Rows are points. Two turns around zero, p and q, are shown by what they do to some points. Where does a point land after both, in the order given? Backwards means that the second turn is done in reverse. Each puzzle has new turns, and all numbers are rounded.

Turn p:
[27  5] => [ 25 -12]
[12 -2] => [ 9 -9]
[ -4 -31] => [-21 -23]
[-34  28] => [-11  43]
Turn q:
[-2 21] => [-13 -17]
[ 35 -31] => [-5 47]
[-5 18] => [ -9 -17]
[-28  -7] => [ 25 -14]
Where do these land?
q, then p: [-18  37] => [-33 -25]
q, then p backwards: [ 22 -22] => [-19  24]
q, then p: [ -4 -14] => [15 -1]

Turn p:
[-20 -20 -16] => [-14  16 -25]
[-14  14  31] => [ 23 -27 -10]
[ -6 -32 -15] => [ -7  31 -16]
[28 29 29] => [ 25 -25  34]
[ 12   9 -30] => [-29   5  17]
Turn q:
[ 18 -38   0] => [-41   9   2]
[-20  24  13] => [ 26 -21   2]
[26 -1 19] => [-16  -8 -27]
[-23  15 -33] => [30 21 22]
Where do these land?
q, then p: [-5 17 20] => [-1 26  4]
q, then p: [-33  23 -24] => [28 -2 38]
p, then q backwards: [22  4  7] => [-21  -1 -10]
p, then q: [ 17 -45  -2] => [ 36   2 -32]

Turn p:
[-16  -9  -8  -7 -10  19] => [  6  13 -17  19   3  -5]
[ 17  12   3 -11  26   0] => [-15  -3   5 -25  11 -15]
[ -6 -16   7  -1 -16   0] => [ -3   8  -5  14 -11  13]
[-12   5  14  14  -5 -12] => [ 1 -9 19 13 -9  4]
[  1 -14   5  20 -17   1] => [ 9  7  7 12 -2 24]
[ 7 11 -5  2 23 -9] => [ -5 -17   6 -16  12  -8]
[  5   2  -2   2   6 -18] => [ -3 -16   3  -9  -4   4]
[  4   9 -13 -19  -7  19] => [  9  17 -18  -7   0 -17]
Turn q:
[  9  -7  21 -18  -6 -12] => [-16   8  18 -10 -16  -9]
[ 0 -7  4 -3  2 48] => [ 14  33 -32  -5  -1  -6]
[  9  -3 -10  -6  -2 -13] => [-12  -7   8   0  10  -7]
[-16   4  -7   1  -7  17] => [  2   0 -24   0  -2  10]
[-18   5  -3   6  26 -11] => [13 -6 12 -5 10 27]
[-1  0 -6  9 -6 -5] => [  2 -12  -2   3   1  -3]
[ 11  12   2   1  -1 -13] => [-6 -4 14 14 -1 -2]
[  7  -4   0  11  -5 -11] => [  4 -12   7   3  -1 -10]
Where do these land?
p, then q: [ 1  3 12 19 20  8] => [16 14 15 -8 -9 13]
q, then p: [ 17 -10  17  15 -12 -10] => [ -5  -6   7  -4 -25  20]
q, then p: [-20  -4   3 -15 -14  -4] => [  5   8 -20  16  -7  -8]
q, then p: [-16  13  -9   2   3   1] => [ 6 11 -6  4 18  2]
p, then q: [ 10   4 -16 -28   9 -11] => [-27 -12  -4 -15  16   4]
p, then q: [ -3   2   9   3 -14  10] => [ 3  0  1 17 -9 -2]
q, then p backwards: [ 10  -9 -17   3   7   6] => [ -1   4 -12   3  14  14]

Turn p:
[-45   5 -48 -11  -4   0  30  41] => [-37   5 -16  49  41 -31  -3 -20]
[-5 -2  9 31 25 13 32 -1] => [ -6  10  19  13  20  29 -26  17]
[ 11  16   1   7 -15  17  15 -22] => [ -4   8  26 -16  -6 -14 -19   8]
[ 21 -11  27  30  -1 -40  -3 -19] => [ 12 -11  -6 -18 -31  41 -26 -14]
[ 41   3   6 -43   4   1 -26  10] => [ 40  17 -10  -1 -29 -18  35   4]
[-47 -23 -27 -37   3  -3  16   6] => [-44  14  -8  19  25  -8  35 -26]
[  6  17  25  20 -37   2  -1  11] => [ -5  -9 -19 -16 -18 -14 -33  23]
[ 18 -27  19  18  15  13 -18 -18] => [ 24   1   5 -31   7  32   6  11]
[ -9  13   9   3  -8 -18  -1  -8] => [-13 -15   0   1 -19   2  -7  -3]
[ 11  -5 -18   1  -6   2 -19 -10] => [ 16  -8   4 -16   6 -10   6 -15]
[ -3  14  -3 -20  24  11 -25  10] => [ 16 -12   4  17   2  -9  33  14]
Turn q:
[ 28  -6 -21  -1  31 -31  20  18] => [ 28  -1  12   7  11 -45 -16 -24]
[-27  -7   5 -20  20  27 -13  23] => [-12 -34   1  18  -6  22  16 -25]
[ 12  -2  10 -28  19   1  -7  29] => [  0 -38  21   9   9  -5  -8 -12]
[-12   2   3 -14 -42  -7  32 -10] => [-10   7   5 -43 -25 -10  17  16]
[ -4  23  -4   1  31   2 -37  -7] => [  4 -15 -29  24  11  18 -28  -6]
[ 14 -20 -16  29  18   3  18 -24] => [ -2  40  -5  24   3 -25   3  -6]
[-15  27  20  32 -14   6   6 -28] => [-21  30 -30 -23  16  18   0  11]
[ 27  -3  -3 -28  -1  24 -23   6] => [-11 -20  27  22 -12  10 -24  10]
[ -3  32 -21  -1 -10 -17 -11  24] => [ 30  -9  -2 -24  -6  16 -24 -14]
[ 22 -23  17  15 -38  18   9  -5] => [-15  28  36  -5   3   6  15  28]
[-43 -22   9  15 -14 -26   7 -27] => [ 10  12 -36 -10  -4  -6  46  21]
Where do these land?
q, then p: [ -6  -6  14 -15  14 -12  28 -31] => [-21  -9 -13  24  -1   3  -2 -36]
q, then p: [ 15   4 -14 -26  -4  12  19  20] => [-17  -4 -12 -29 -24  10  10   3]
p, then q: [-29 -19 -27  16 -20 -36  -7 -25] => [-20  -1 -35  30 -30 -11  22  24]
p, then q: [-34  20 -27  13 -12  23  30  20] => [ 31 -11 -40  15  31   7  16 -15]
p, then q backwards: [ 27 -29 -18  16  24   0 -28  23] => [-19   3  -5  32  12 -35 -26  24]
q, then p: [ 13   2  36  26 -13   5 -29 -12] => [14 -4 -1 34 28  2  8 33]
q, then p backwards: [ 12  18  27  21  13 -38 -12  -8] => [  0 -17 -13  28  -8  34  -9  31]
q, then p: [-25 -16  24 -28 -14  21 -11   9] => [-30  30 -15  -9  27   8  -5  11]
q, then p: [ -4  11 -34 -23  20  14   3   5] => [ -6 -16   0 -43  -3  -4  -5 -18]
q, then p backwards: [29 15 20 -1 -8 10  6  0] => [-13   2  -1  19  -8  20  21 -15]

Turn p:
[ 28  11  15 -10  22 -16   0 -18  -7] => [  1   8   0 -16 -18   5   4  27  30]
[-14 -14   2  26  -9  10  12   6   3] => [ -8   3  23   1   9   1   2 -16 -22]
[ 0 18  7  3 20  2 -3 -8 16] => [  7  12   8   2   5   6 -20  16  11]
[ 48  33  -1 -16 -22 -12  -3  -6  -7] => [-29  -6 -33   0   3  12  20  37  24]
[ 14   5  27  -1   6   3  -9 -10   0] => [ -6  12  -2 -18 -12   3  -9  20  -1]
[-18 -26  -5   1   8   1  16   6  19] => [  8 -10  22  -7  12 -16 -11 -23  -1]
[-14 -21 -13  -7 -14   4   5  10  -4] => [  3 -18  -3   2   3 -10   7 -23 -13]
[-21  -6  -6   3   4   3  17  16 -10] => [ 20  -6  13   3  10   0  12 -13 -13]
[  8  15  -1  -9   8  21 -16  -2  -1] => [  4  -2 -10  13  -8  -2 -14  24  -6]
[ -2 -12 -18  13   0  -3  -5   2  -5] => [ -4   2   6  16  -6  -8   8 -15   0]
[ -2   2   3  -1  -7 -14 -12  14   0] => [  1  14 -16  -2   7  -6   6  -6   0]
[-27  -5 -10  -1 -17   0  -1 -10  -4] => [  3  -9  -6   6  -1  15  -5 -27 -10]
Turn q:
[ 11  -1  -8 -10   8 -27 -16  14  11] => [  4 -27   1   1   2  21   4  19   8]
[ -8 -33   6  18  -7  17  20 -24  -8] => [ -1  16  30  -3  -5 -22 -20 -28  -4]
[ -5 -24  15  13   8  18  17 -10 -27] => [-13  28  21   5   7  -7 -26 -16  -9]
[19 17  6  2 -2  1  9 14 16] => [ -1   0  -5 -15 -10   7  18  14 -18]
[  8   8   6   0 -10   6 -17  11   1] => [-14  -5 -16  -4 -10   9   5  -2   1]
[  3  20 -11  -5  13   1 -18  14  11] => [ -3  -3 -14  -2   7  14  24  13  13]
[-28 -13  22  21 -11  -1   9  -4 -11] => [  0  21   9  18 -25 -15 -22  -6   3]
[  1  12   1 -19  -6  -3   6  10  -6] => [ -2  -6 -17   3   7  -5  -1  13 -12]
[ -1   7   4 -23   3  -2 -14   0  18] => [  4 -11 -17 -17   3   0   0  14  15]
[ -5   7 -31 -10   9 -11  -5  14  18] => [  6 -21   2   6  12  -3  27  18  14]
[ -1  -1  -3  11  10  -2  11 -31 -12] => [ 22  15  11   3  11   2  -8 -20  -4]
[  6   1  -7   1 -15   3  -1  -9 -12] => [ -1  -6  -6   5   2  -2  -1 -19  -9]
Where do these land?
p, then q: [ -8 -10  -1  17   7   1  -6 -13 -15] => [  2   7 -14  -1 -15  -6  -6 -15 -12]
p, then q: [-2  9 19 17 -1 20 -9 12 19] => [ -9  12 -19  21   8  21  -2  10   8]
p, then q backwards: [-21   1   6   3  19  -6   4  -7  -3] => [  1  -3   7  14  10 -11   2 -22   4]
q, then p: [ 13   6  11 -15 -12 -22  10 -10 -19] => [ -4   3  -6  18 -31 -13  13   3  -6]
p, then q: [ 16  -9  24  24  -1  -5 -21  13  27] => [ 21   4 -33  23   3   8   2  23  13]
p, then q: [ -7  26  -6 -15   5   8  -9 -10  14] => [-19  -5   5  -4  -1  14  21  -7  18]
q, then p backwards: [ -5  -4 -13 -15 -14 -15 -11  19 -14] => [ 11   7 -26 -12 -14  18   0  -4   5]
q, then p: [  3 -15  -6 -17  -1  10  18 -14  -6] => [ 15  13  -5 -10 -20  -2   0   0  18]
q, then p: [ 22   7 -12  -4  17   8   6  18  -5] => [ 29  -8  17  -2   1   1   6   7 -12]
p, then q: [-10 -12 -21   6 -16   1  18  -6   3] => [  8  15  18  -6  -1  -7 -19 -14  10]
